Every row gives one point. Any point is a mix of the corners, with weights that add up to 1. It lies inside the corners' shape when no weight is negative. Is each point inside? If not, which corners have a negative weight?

Corners:
(1): [ 3.7 -4.4]
(2): [-1.1 -1.2]
(3): [-1.8  6.7]
Points:
[-0.3 -3.0] -> outside (3)
[1.3 3.3] -> outside (2)
[0.1 0.8] -> inside
[-1.3  5.4] -> inside
[0.2 2.4] -> inside
[-0.9  4.1] -> inside
[ 2.1 -2.7] -> inside
[-1.6  6.0] -> inside
[-1.6  6.1] -> inside

Corners:
(1): [ 3.7 -0.1 -2.6 -2.1  3.8 -3.0 -3.5 -3.9]
(2): [-3.9 -1.5 -3.3  7.3 -0.3 -8.8 -0.4  3.3]
(3): [-5.8  3.0  3.6  2.5 -4.3  2.1  2.8 -5.3]
(4): [-6.4 -0.2  4.5 -2.3 -2.7 -3.9 -5.9  3.3]
(5): [4.6 0.1 4.2 5.2 0.2 2.8 4.6 0.0]
(6): [ 4.2 -2.6  4.7  3.5 -0.4 -3.3 -0.6 -4.2]
(7): [-0.6 -1.2  3.5 -1.0 -3.9  2.4  7.7  1.9]
(8): [ 2.4 -1.1 -6.0  1.0 -1.5 -2.1 -1.3  0.4]
(9): [ 3.7  6.3 -7.1 -1.1 -1.5 -1.3  3.8 -2.4]
Points:
[ 1.8  2.6 -2.6  1.6 -1.0 -1.7  2.4 -0.8] -> inside
[ 7.0 -1.8  4.5  0.7  1.0  3.2  1.7 -6.5] -> outside (2, 4, 9)
[ 2.5 -4.5  6.7  1.3 -0.3 -1.6  2.4  1.9] -> outside (3, 8, 9)
[ 0.6  1.1 -1.8  0.1 -0.8 -1.3  0.7 -0.1] -> outside (6)
[ 2.2  0.7 -1.7  0.2  1.0 -2.5 -0.7 -2.1] -> inside
[-2.8  1.7 -0.2  2.5 -3.5 -0.8  3.1  2.5] -> outside (1, 6)
[-4.4  2.7 -5.1 -1.1 -2.5 -3.6 -0.2  1.1] -> outside (5, 6)
[ 0.1  1.4 -6.6  3.5 -0.7 -5.8  2.2 -1.5] -> outside (4, 5)
[-1.7 -1.2  4.8  3.0 -0.7 -2.1  0.6  0.8] -> outside (8, 9)

Corners:
(1): [-10.8  -1.5   0.0  -3.5   1.0  -5.5  -0.1   1.6  -0.6   3.0   3.0   6.0
  -1.6   0.6]
(2): [ 5.8 -0.1  0.5  2.1  0.2  3.6 -5.2 -1.2  3.2  0.8  2.8  3.1  5.2  0.5]
(3): [-4.3  0.2 -2.0 -3.1  1.7  1.4  8.6  1.1  0.8 -0.6 -5.6  4.1 -7.3  6.6]
(4): [-0.9 -0.1  0.7  2.7 -3.3 -6.7 -5.4 -4.4 -3.5  3.5  5.0  1.0 -3.9 -3.1]
(5): [ 1.1  6.6 -5.5  1.7 -3.9 -1.7  8.8  5.3 -3.3 -4.6 -0.1  9.1  2.7 -1.9]
(6): [-3.9  0.6  1.6 -7.7  4.1  2.4  5.5  4.9 -2.1 -5.8 -3.7  5.7 -7.8  1.5]
(7): [-1.4  1.4  2.9  2.3 -2.7 -1.8 -4.5 -1.3 -0.2  7.9 -0.9  1.0 -0.7 -8.8]
(8): [ 4.9 -4.0  0.4  2.9  3.3 -5.0 -1.8  0.1  5.0  2.5  2.2 -0.3  1.9 -5.1]
(9): [-3.7  1.5  5.6 -5.2 -1.5 -4.5  2.9  2.1 -4.0  6.7  3.2  2.2 -3.6  0.7]
(10): [ 3.1  2.5  2.1  3.4  1.9 -3.5 -3.5 -0.2 -0.3 -0.2 -4.7 -6.8  0.5 -1.4]
(11): [-7.5 -3.1  4.6  4.7 -0.9 -4.7  1.9  1.5 -1.6  2.1  1.0 -0.2 -2.7 -3.2]
(12): [-1.1  1.8  2.1  4.8  5.9 -2.3  0.6 -4.7  2.8  1.5  2.0 -4.1  0.3 -4.8]
(13): [ 4.2 -0.5 -1.7  1.2  2.9  3.2 -2.8  2.2 -0.2  0.9  0.5 -7.4 -0.1 -2.8]
(14): [-0.3 -4.1  0.9  0.0  1.8 -3.3  0.4 -5.1 -4.4  3.3 -0.3  1.4  3.1 -2.9]
(15): [ 3.0 -0.2 -1.4 -0.3 -5.0 -1.0 -0.4 -2.1  5.0 -2.4  1.7 -1.6  5.0 -3.7]
Points:
[-0.2 -0.3  0.8  1.5 -0.4 -2.2 -1.5 -0.7  0.3  3.0  1.3  0.0  0.6 -2.4] -> outside (6)
[ 2.1  0.5 -0.2  2.5  0.7 -0.7 -0.3 -1.0  0.3  0.3 -0.6 -1.0  0.1 -2.8] -> outside (1, 9)
[-1.5 -0.7 -1.2  2.5  1.4 -0.8  2.0 -1.1  1.5 -0.4  0.5  2.3 -0.2 -2.9] -> outside (9, 10)
[-1.9  0.2  1.2  0.1  0.4 -1.5  1.1 -0.1 -1.0  0.7 -0.1  1.3 -1.2 -1.4] -> outside (8)
[ 5.7  2.1  2.3  4.8 -1.8 -0.8 -5.6 -0.2  1.3  1.7  3.0 -2.6  2.6 -6.1] -> outside (1, 3, 14)
[-1.5  0.2 -0.3 -0.4  1.5 -0.7  2.9  0.2  0.5  0.5 -1.9  0.9 -3.0  1.0] -> inside

Corners:
(1): [ 5.0  2.1 -1.3  6.3  0.5 -0.6 -4.1  3.1  4.5  0.5 -1.5  5.8 -3.7  0.8
 -4.1  1.7  2.9  1.1 -5.0  4.9]
(2): [-1.1 -7.0 -2.5 -2.6 -6.9 -8.6 -6.1 -2.5 -4.7  5.2  4.9 -0.2  4.3 -4.1
  5.2 -0.2  1.1  1.0 -2.0  3.5]
(3): [-2.1 -0.6  3.1  0.1  0.6 -9.4 -6.0 -3.7  0.3 -7.8  4.8 -0.1  3.9 -3.2
  0.6 -1.7  0.4 -6.4  3.4  7.6]
(4): [ 1.0  6.2 -5.5  3.5  2.9 -1.4 -3.6  4.3 -4.0  1.1  4.6 -0.9  3.7  0.5
 -0.9  1.3  0.3  2.9  2.1 -1.7]
(5): [ 3.7 -5.8  0.6 -5.1 -2.3 -4.9  5.1 -3.5  3.5  6.6 -0.5 -0.5 -3.0  4.8
  0.4 -6.2  6.3 -3.1 -7.8  0.2]
(6): [ 1.4 -4.9 -5.0  1.0 -1.2  1.6  2.7  3.2 -0.4 -3.2 -2.3 -1.1  5.5  7.3
  2.3  0.8 -2.7  2.8 -1.1  1.8]
(7): [ 1.7  3.8  3.5 -2.5 -1.0 -7.9  4.4 -1.8 -3.0 -5.6 -2.4  0.1  2.8 -3.4
  1.8 -1.5 -4.2 -4.7  3.1 -1.8]
(8): [ 1.8 -4.7 -5.5  6.2 -3.2 -2.2  0.7 -1.0  3.4 -5.7  5.4  4.9  4.3  0.3
 -1.2  0.7  1.7 -3.1  0.3 -0.2]
(9): [ 6.5 -5.0  3.0  4.9  0.4  3.6 -0.3  0.3 -1.8  3.4  6.4 -3.9 -0.1  1.9
  5.9  1.7 -1.6 -3.0  1.1 -0.7]
(10): [-2.6  5.8 -9.0  2.4 -1.9  0.0 -4.3  2.8 -0.4 -4.9 -0.3  4.4 -2.0 -1.5
 -3.6  0.7 -2.5 -3.4  2.1 -0.7]
(11): [ 5.8 -6.0  1.9 -2.5  0.8 -1.0 -7.6 -1.9 -1.3 -1.2  1.4  2.8  4.0 -3.0
  1.3  0.0 -1.9 -3.7 -7.9  6.0]
(12): [ 1.0  1.6  1.2 -6.5 -2.7 -5.5 -5.9 -5.4  1.4  0.3 -1.8 -5.1  3.8 -3.3
 -0.4  0.2  1.8 -2.5 -0.6  0.4]
(13): [ 2.8 -3.1 -6.4  2.3  0.7  4.2  4.1 -2.6  2.2 -6.8 -1.2 -1.5 -5.7 -4.9
 -4.0  4.0  2.6 -2.0 -7.1 -2.4]
(14): [ 7.0 -0.9  1.5 -1.8  0.1  3.6  4.9 -3.3 -6.1 -4.8  3.5  0.9 -2.6  4.6
  0.8  2.0 -2.5  3.4  1.6  3.3]
(15): [-4.3 -1.8  3.8 -1.5 -2.6 -6.4 -6.3 -2.8 -0.5 -2.4  3.0  0.1  0.4 -4.6
 -2.4 -2.0  5.9  1.8 -8.7 -3.5]
(16): [ 3.0  0.8 -0.6 -5.0  0.0  0.6  4.3  0.8 -5.9  2.1 -4.4 -1.7 -1.4  3.9
  4.9 -2.6  5.1 -1.6  2.3 -3.2]
(17): [-5.3  1.9 -1.6  1.9  1.4  4.0 -1.1  0.0 -2.5  1.7 -2.0  5.8 -0.4  0.3
 -1.8  0.5  1.0  4.9 -1.2 -0.5]
(18): [ 0.8 -0.8  1.3  0.9 -1.9 -4.2  1.0  4.8 -3.8  3.7  3.4 -0.1  0.4 -3.8
 -3.6 -6.1  2.3  3.4 -0.5 -1.5]
(19): [-1.9  4.2 -0.1 -2.8 -1.6  1.4  0.4  2.3  3.0 -3.6  3.3  2.4  0.1 -4.5
 -1.5  2.7 -0.5  1.4 -1.1 -0.1]
(20): [-1.2 -1.3  0.9 -4.7 -4.5  1.0  1.2  3.8 -5.1  3.9 -1.4 -0.8  4.6  4.8
 -1.7  0.4  2.3 -2.3 -8.1  3.4]
(21): [-7.0  7.7 -6.0  1.4 -6.3 -6.4 -0.4 -5.3 -2.5 -3.4 -1.0  1.4 -1.5 -4.7
  2.0 -6.5  2.7  4.4 -0.9  2.3]
Points:
[ 0.0  1.9 -1.3  1.9  0.0 -0.5  2.4  1.0 -1.3 -3.2  1.0  1.3  0.0  1.3
 -0.9 -0.8  0.6  0.2  0.2 -0.3] -> outside (2, 11, 12)
[-0.5  0.5 -1.3  0.0 -1.9 -2.4 -0.2  0.1 -1.1 -0.5  0.8 -0.5  0.0 -0.8
 -1.0 -0.3  0.8  1.2 -2.0  0.9] -> outside (8, 11, 16)
[ 1.2 -1.8 -0.3 -1.0 -1.9 -2.1  0.0 -1.4 -1.3 -0.6  0.1  0.6  0.4  0.3
  0.2 -1.1  1.0 -1.0 -2.5  1.2] -> outside (4, 19)
[ 9.5 -2.2 -2.1  0.8  0.6  4.6  2.4  3.7  1.4  0.6  1.5  0.6  0.2  2.8
 -2.2  3.0 -2.8 -1.6 -4.1  0.9] -> outside (2, 3, 15, 16, 17, 21)
[ 0.8 -1.5  0.0 -1.7 -1.6 -2.0  0.6 -1.7 -2.1  0.1  1.2 -0.2  0.8  0.0
  1.2 -1.4  1.5 -0.1 -2.1  0.6] -> outside (1, 10)
[ 0.0 -0.7 -2.5 -0.3 -2.2  1.1  0.1  0.6 -1.9  0.9  0.3  1.3  0.3  0.8
 -0.5  0.1  1.5  1.8 -3.7  0.1] -> outside (3, 7)
[-1.8 -0.6  0.5 -5.3 -3.0 -4.0  0.2 -2.5 -1.8 -0.9 -1.2  0.0  0.3 -1.2
 -0.3 -2.8  2.0 -0.9 -3.8  1.0] -> outside (1, 4, 8, 9)

Corners:
(1): [ 2.3 -3.6 -2.6  2.2  1.2  5.0  0.2  8.0 -6.7 -4.5 -3.4 -5.4 -0.3  5.0
  1.4  3.8 -1.1 -2.0  4.3 -2.4]
(2): [-3.3 -3.4  1.0 -3.0  1.4  3.7  4.8 -4.0  3.6  3.0 -0.1  0.3  7.0 -1.4
 -3.9 -1.1 -2.6  1.5  4.4  2.6]
(3): [ 0.9 -3.7  0.3 -7.0 -1.8 -2.9 -1.2 -1.4  4.6 -0.6  4.4  3.2  0.7  3.8
 -0.1 -2.3  2.3 -2.2  0.6 -1.2]
(4): [ 0.0  2.2 -3.1 -1.0 -1.2  5.5  2.7 -1.9 -3.2  0.5  7.2  3.9 -1.9 -0.3
  3.4 -3.7  7.2  1.2  2.7  4.5]
(5): [ 3.2  3.0  5.3  0.3 -0.8  7.2  4.9  0.7  0.7 -2.7  3.1 -2.4  3.5  0.4
  1.0  4.9 -5.5 -2.0  6.2  1.6]
(6): [-2.0  3.9 -4.2  2.7 -0.5  3.7  5.2  7.0 -3.1 -0.6  1.2 -0.1  1.9 -2.5
  6.0  6.0 -4.3 -3.1 -0.5  0.1]
(7): [ 0.2 -2.7 -2.4  2.4 -2.5  0.7 -3.1 -0.3  1.0 -4.5 -1.6  3.6  0.3  4.1
  0.5  6.9 -3.5  2.2  4.6  0.4]
(8): [-2.9 -5.2  5.5  1.3 -2.7  1.1  0.4 -3.1  0.1 -6.1 -2.9 -4.2  1.7 -0.3
 -0.2  3.8 -0.3  0.0  6.6  2.0]
(9): [-0.1  5.2  0.1 -0.4  3.6  5.1 -0.4  0.9  0.6  4.3 -5.0  3.7  6.3 -1.5
  0.6  9.9  3.9 -0.1  2.0  8.4]
(10): [-0.5  7.0  2.5  0.0  0.2 -1.8  2.2  2.8  5.2  4.0 -3.5  6.2  1.9 -6.2
 -1.8 -2.1 -4.7 -5.2  6.1 -1.4]
(11): [-2.7  5.2  1.8  1.0 -1.1  2.5  4.0 -2.9 -3.8  0.9 -6.2  0.2 -0.9  0.3
  1.2  8.8 -3.5 -1.4  0.9  4.3]
(12): [ 2.9  7.3  0.1  0.9  5.6  4.0  4.1  8.4  1.6 -7.2 -0.9 -6.3  5.0  1.9
  1.4  2.9  3.0 -1.3 -1.7 -1.3]
(13): [ 0.1 -5.6 -1.5 -2.5  4.4 -0.1  2.3 -2.2 -0.1 -3.1  5.7 -6.4 -1.2  3.8
 -0.3  4.9  3.8  3.0  2.9  4.4]
(14): [-0.2  3.0  3.3  0.1  1.3  5.3  0.5 -1.2 -2.4  0.6 -2.8 -3.9  0.8 -5.5
 -1.4  0.8  0.0 -2.7 -2.0 -1.9]
(15): [ 1.8 -1.3  6.7  5.4 -1.9 -0.2  0.0  0.7  4.1  2.4  7.3  3.1 -0.4  4.3
 -2.5 -5.8  0.2  3.7  3.2  1.9]
(16): [-6.6 -5.7  2.3 -0.8  3.7  7.0 -3.4  3.1  1.9 -1.2  8.9 -5.0  0.7  4.5
  4.0 -3.3  7.1  7.2  2.2  0.6]
(17): [-4.2  0.4 -2.2 -4.5 -1.2 -0.3 -6.3  5.6  0.7  1.0 -0.8  2.4  1.8 -1.7
  5.1  1.9 -0.6  2.0  4.8  5.9]
(18): [-3.0 -4.0  0.1 -1.2  2.5 -1.8  0.1  4.5 -5.4  0.7 -3.1 -6.4  0.8  2.1
 -5.4  8.0  4.0  5.9 -1.4 -0.2]
(19): [-6.8  0.4  0.7  0.2  0.5 -0.2 -5.8  5.8 -3.1 -1.3 -0.6  6.9  0.4  0.2
  2.9  0.2 -1.6  0.7 -1.3  3.4]
(20): [-3.3  4.7 -0.2  0.1 -0.6  2.9 -6.7  8.3  6.5 -6.2  8.2 -2.5  6.0  8.8
  3.3 -4.7  3.5 -1.5  5.8 -1.6]
(21): [ 2.3  2.2 -4.2 -0.8  1.8 -3.0  1.4  3.4 -3.2  2.5  0.1  1.0  6.4 -0.9
  3.2 -1.7 -2.3 -1.1  5.1 -5.6]
Points:
[-0.8 -3.7 -1.4 -0.8  0.9  0.4 -2.1  1.1  0.6 -1.7 -0.7  0.8  1.9  1.3
  1.6  4.0 -0.8  1.6  2.7  2.3] -> outside (4, 5, 10, 11, 18, 20)
[-1.0  1.7 -0.5 -0.6  1.1  2.9  0.9  2.6 -0.6 -1.7  0.1 -0.9  2.2  0.2
  1.7  2.7  0.5 -0.5  1.6  1.0] -> outside (15)
[-1.0 -0.7 -0.1 -0.6  0.5  1.6  0.6  2.0 -0.6 -1.0  1.2 -1.1  1.3  1.2
  0.4  1.6  0.4  0.9  2.6  0.6] -> outside (9)
[-0.7  0.6  0.7 -0.1  0.6  1.5  0.6  2.3  0.4 -1.0 -0.2 -0.7  2.4  0.7
  0.5  2.7 -1.1 -0.1  2.9  0.4] -> outside (4)
[-0.5  2.0 -0.4  0.6  1.4  2.9  1.7  2.8  0.1 -0.3  1.1 -1.2  2.1  0.4
  1.1  2.7 -0.4  0.2  3.1  1.1] -> outside (3, 8, 19)
[-1.1 -0.3  1.3 -0.4  0.3  1.7 -1.3  1.2  0.0 -1.7  0.7 -0.6  0.3  2.1
  0.2  2.3  1.5  0.9  1.8  1.6] -> outside (2, 6, 21)
[ 0.0  1.0  1.6  0.9  0.4  2.9  2.6  0.3  0.0 -0.6  0.1  0.2  1.6 -0.8
  0.6  1.7 -1.4 -1.4  2.5  0.6] -> outside (17, 18, 20)

Corners:
(1): [ 2.9  5.9 -2.0 -2.0  5.9  3.9  3.4  0.1  2.3  0.6 -0.7 -2.0 -2.1 -2.4
 -2.5 -3.5  0.1  0.8  0.4  0.0]
(2): [-2.3 -5.7 -0.8  0.8 -3.4 -0.7 -3.1 -2.6 -8.7  3.3  0.1  0.2 -0.6  4.0
 -1.2  0.2 -3.0 -3.7 -2.2 -5.3]
(3): [-1.3 -8.1 -1.3 -1.5  1.9 -2.2 -2.5 -2.3  1.9  4.5 -2.7  1.8  2.5  1.0
 -2.7  3.0  0.9 -2.5  0.3 -3.4]
(4): [ 2.5  2.3  0.4  6.1  0.6  4.6  6.4  0.0  3.9 -1.4  7.8 -7.2 -2.8 -6.5
 -4.0  2.7  0.2  1.2 -1.6 -2.4]
(5): [ 0.4 -8.7 -0.3 -2.4 -5.1 -2.3 -0.9 -2.2 -1.7  1.9  5.1 -0.8 -0.9  6.9
  1.7  1.4  1.8  0.4  4.5 -4.1]
(6): [  3.2 -11.5  -2.5  -5.4  -1.6  -5.3  -1.2  -1.1  -5.1   0.3   0.4  -0.1
  -3.5  -1.2  -1.4   4.4  -0.5  -3.3   1.7  -4.7]
(7): [-5.8  9.4  2.9  2.2 -2.7 -6.7 -2.1 -0.2  5.1  4.2 -0.5 -1.9  3.5  0.0
 -0.7  2.6 -2.5  2.9  1.8  3.4]
(8): [-5.6  2.3  6.0 -1.2 -5.4 -0.5  0.3  5.8  5.1  4.2 -5.4 -1.7  3.6  0.8
 -0.9  2.2  0.7  3.3  0.7  2.4]
(9): [-0.5  0.2 -2.9  3.7  3.6  1.8  6.6 -2.4  1.6  1.5 -2.0 -7.4 -2.5 -4.3
 -1.6  1.9 -2.2  2.7  0.5 -1.8]
(10): [-1.0  0.5 -2.4  3.3  2.1  2.5  2.9 -3.9  1.6 -7.6  0.2 -7.2 -3.1 -1.4
 -2.3  0.1  0.3 -1.5  0.2 -3.3]
(11): [ 3.7 -2.4 -1.2  2.0  5.4  1.9  4.9  2.2  0.6 -4.5  2.5 -3.9  0.3 -0.7
 -1.4  1.8 -1.0 -1.0  0.6  6.0]
(12): [-0.6  1.9 -0.6  1.4  0.8  2.6  5.3  0.2  1.9  0.3 -1.1 -0.5 -0.2 -1.0
 -0.6  6.8  3.1 -2.5  3.4  1.0]
(13): [  0.9   5.0   0.1  -2.8   5.0   1.5   1.6  -1.1   3.0   1.2   1.9 -10.0
   3.6  -2.7   3.0   1.9  -1.0  -3.1  -1.6  -0.4]
(14): [-4.4  6.0  2.6  0.6 -2.2  3.0 -3.0  3.2  9.5  4.6 -3.1  0.0 -1.6  0.3
  0.5  2.9 -5.9 -1.4 -0.4  3.7]
(15): [ 0.8  0.2  3.5  5.9  2.9  3.6  1.6 -5.1  0.5 -2.4  2.4 -7.2 -2.9 -7.7
  2.0  2.4  0.7  2.5  1.8  0.4]
(16): [ 1.2  5.9  2.4  1.2 -7.9 -0.7 -5.1 -1.4  5.2  2.9 -3.0 -2.7 -1.0  5.7
 -2.5  7.4 -0.4  4.6 -1.0  4.9]
(17): [-4.9 -9.5 -8.0 -5.0 -1.3 -3.0 -5.3 -2.2 -7.7  2.6  0.0 -0.5  0.9 -0.3
 -1.1  2.0  1.5 -0.5  0.2 -1.8]
(18): [-1.3  0.8  1.6  0.6  0.8  0.4  6.6 -3.9  3.6 -0.2  1.3 -2.8 -3.9 -1.5
 -0.8  1.0  1.8  0.1 -4.5  3.0]
(19): [-4.9 -8.3 -2.6 -4.1  6.2 -2.7 -5.1  1.1 -4.8  5.3 -2.2 -1.3 -6.8  1.1
 -2.5  7.6  0.4  0.3  0.6 -4.7]
(20): [ 3.2 -0.1  0.6  5.4  1.9 -0.6  5.8  2.3  5.4  3.1  1.1 -8.9  0.1 -3.1
  2.8 -2.7  5.1 -6.1  1.8  1.8]
(21): [-2.8  2.6  4.7 -2.1 -3.7 -0.8 -2.4 -1.9  3.3  4.8  0.3 -6.5  1.9  4.1
 -5.3  3.5 -1.4 -1.3  3.3  4.2]
Points:
[-1.7  0.9 -0.3 -0.2 -0.3  0.0  0.2  0.0  2.4  2.3 -0.6 -2.8  0.0  0.9
 -1.4  2.2 -0.2 -0.3  0.4  0.6] -> outside (6, 15)
[-2.0 -7.1 -2.6  0.4  2.3  2.3  0.1 -0.5 -2.7  1.3  1.8 -3.4 -1.3 -1.3
 -1.8 -1.2  0.4 -1.0  1.1 -3.8] -> outside (6, 7, 12, 13, 16, 18)
[-1.5 -1.5 -0.2  0.6 -0.5 -0.7  0.1 -0.1  1.0  1.7 -0.7 -1.6 -1.1 -0.3
 -1.1  2.5 -0.1  0.6  0.5 -0.1] -> outside (13, 21)
[-2.4  0.5  2.8 -1.0 -2.8 -1.4 -1.5 -0.4  2.2  6.2 -2.7  0.5 -1.5  2.2
 -0.6  2.6 -1.0 -0.4  1.3  0.2] -> outside (4, 10, 11, 13, 17)
[-0.6 -0.8 -0.4 -0.2 -0.1 -0.4 -0.3  0.1  0.6  1.3  0.0 -3.6 -0.9 -0.2
 -0.6  2.7 -0.5 -0.8  1.4 -0.7] -> outside (3, 18)
